Each row is a point. Two turns around zero, p and q, are shown by what they do to some points. Write where each new point lands after one turn and then the other. Backwards means that the second turn is done in reverse. Each puzzle has new turns, and all numbers are rounded.
(in the rows, 128 means zero)

Turn p:
[109 158  95] -> [103 157  98]
[147 145 150] -> [140 145 154]
[121 114 146] -> [124 110 143]
[135  95 121] -> [145 100 117]
Turn q:
[154 122 144] -> [141 130 156]
[ 80 113 106] -> [104 100  88]
[157 139 126] -> [150 146 139]
[121 138 137] -> [115 136 130]
Where do these land?
p, then q: [107 125  85] -> [140 121  82]
q, then p: [151 128 142] -> [135 133 154]
p, then q: [ 99 104 122] -> [125  94 112]
p, then q: [148 139 157] -> [119 143 160]
q, then p: [154 129 149] -> [132 133 161]
p, then q: [109 143 112] -> [117 133 102]

Turn p:
[145 110 134 172] -> [149  90 137 154]
[143 126 140 122] -> [147 132 124 124]
[120 151 129 128] -> [119 147 136 138]
[133 126 147 153] -> [145 116 147 142]
[142 135  87 108] -> [109 137  85 132]
[ 94 160 114 111] -> [ 88 160 136 126]
[118  88 145 102] -> [137 113 131  80]
Turn q:
[115 119 175 134] -> [113 119 169 149]
[115 111 164 150] -> [102 121 153 158]
[139 130 123 107] -> [149 121 127 118]
[146 120 103 128] -> [141 126  99 130]
[119 125 156 142] -> [113 130 151 145]
[119 134  85 112] -> [130 125  97  93]
[143 157  90 124] -> [147 155  99 103]
Where do these land?
q, then p backwards: [155 144 165 114] -> [135 141 172 148]
q, then p: [136 129 106 101] -> [135 129  95 116]
q, then p: [130 121 146 140] -> [131 119 147 137]
p, then q: [ 87 138 119 163] -> [ 85 119 158 143]
q, then p backwards: [142 132 130 100] -> [140 111 152 129]
p, then q backwards: [143 141 128 153] -> [150 114 143 139]
p, then q: [103  91 103 125] -> [112  82 125 111]

Turn p:
[125  90 121 117 172 146 140 139] -> [148 132 115 100 176 146 115 133]
[118 154 122 151 131 133 119 128] -> [112 137 114 157 124 134 131 125]
[130 145 123 148 121 137 101 118] -> [121 125 121 161 117 127 114 115]
[113 147 150 134 133 123 130 109] -> [105 134 133 130 120 142 140 106]
[148 149 152 128 122 140 139 127] -> [138 143 156 142 119 138 141 121]
[108 146 130 135 101 148 121 124] -> [114 119 129 148 101 149 122 138]
[116 136 102 152 131 129 139 135] -> [124 125  99 146 134 131 143 143]
[150 151 127  55 143 136 135 113] -> [165 175 134  86  95 135 117 112]
[129 102 107 149 120 123 133 115] -> [137  93 110 131 137 120 135 128]
[142  59 146 113 106  67 122 172] -> [116  95 167  81 159  59 120 160]
Turn q:
[132 130 158  92 125 122 103 119] -> [133 127 145  94 126 113 126  92]
[110  91 129 111 116 140 147 184] -> [109  94 161 103 143 149 123 170]
[105 119 115  92 139 147 137 158] -> [105 131 137  90 147 154 121 148]
[120 131 151 108 152  98  98 137] -> [109 142 150 110 140  90 117 108]
[105 139 130 109 113 118  94 137] -> [112 138 144 105 102 119 104 119]
[144 126 103 147 119 116 156 104] -> [141 123  92 148 117 124 152 145]
[158 123 113 162 136 141 123 108] -> [154 122  99 163 138 128 117 124]
[153 166 123 165 122 132 148 109] -> [162 153 116 170 115 134 147 130]
[125 126 130 166 132 138 146  95] -> [126 122 107 171 126 141 146 114]
Where do these land?
q, then p: [127 127 103 139 103 114 127 102] -> [137 103 114 137 109 110 133 152]
q, then p: [115 104 140  89 143 119 126 194] -> [ 96 166 159  81 151 136  99 133]
p, then q: [120 107 130 104 149 122 115 104] -> [126 131 104  96 128 124 120 103]
q, then p: [177 122 135 123 130 117 113 116] -> [152 130 127 120 135  88 135 103]
q, then p backwards: [132 186 135 141 135 117 143 106] -> [155 185 126 125 144 125 143 129]
p, then q: [126 109 118 140 142 155 146 136] -> [138 129 122 132 165 140 115 137]
q, then p: [124 113 141 144 138 137 114 132] -> [116 116 126 132 145 132 117 110]
q, then p: [116 124 116 132  69 157 128 107] -> [160  83 141 140 104 141 107 152]
p, then q backwards: [127 105 142 145 144 118 146 110] -> [132 106 152 111 142 138 142 117]
q, then p: [115 184 120 123 127 124 120 173] -> [102 172 164 155 101 131 123 137]
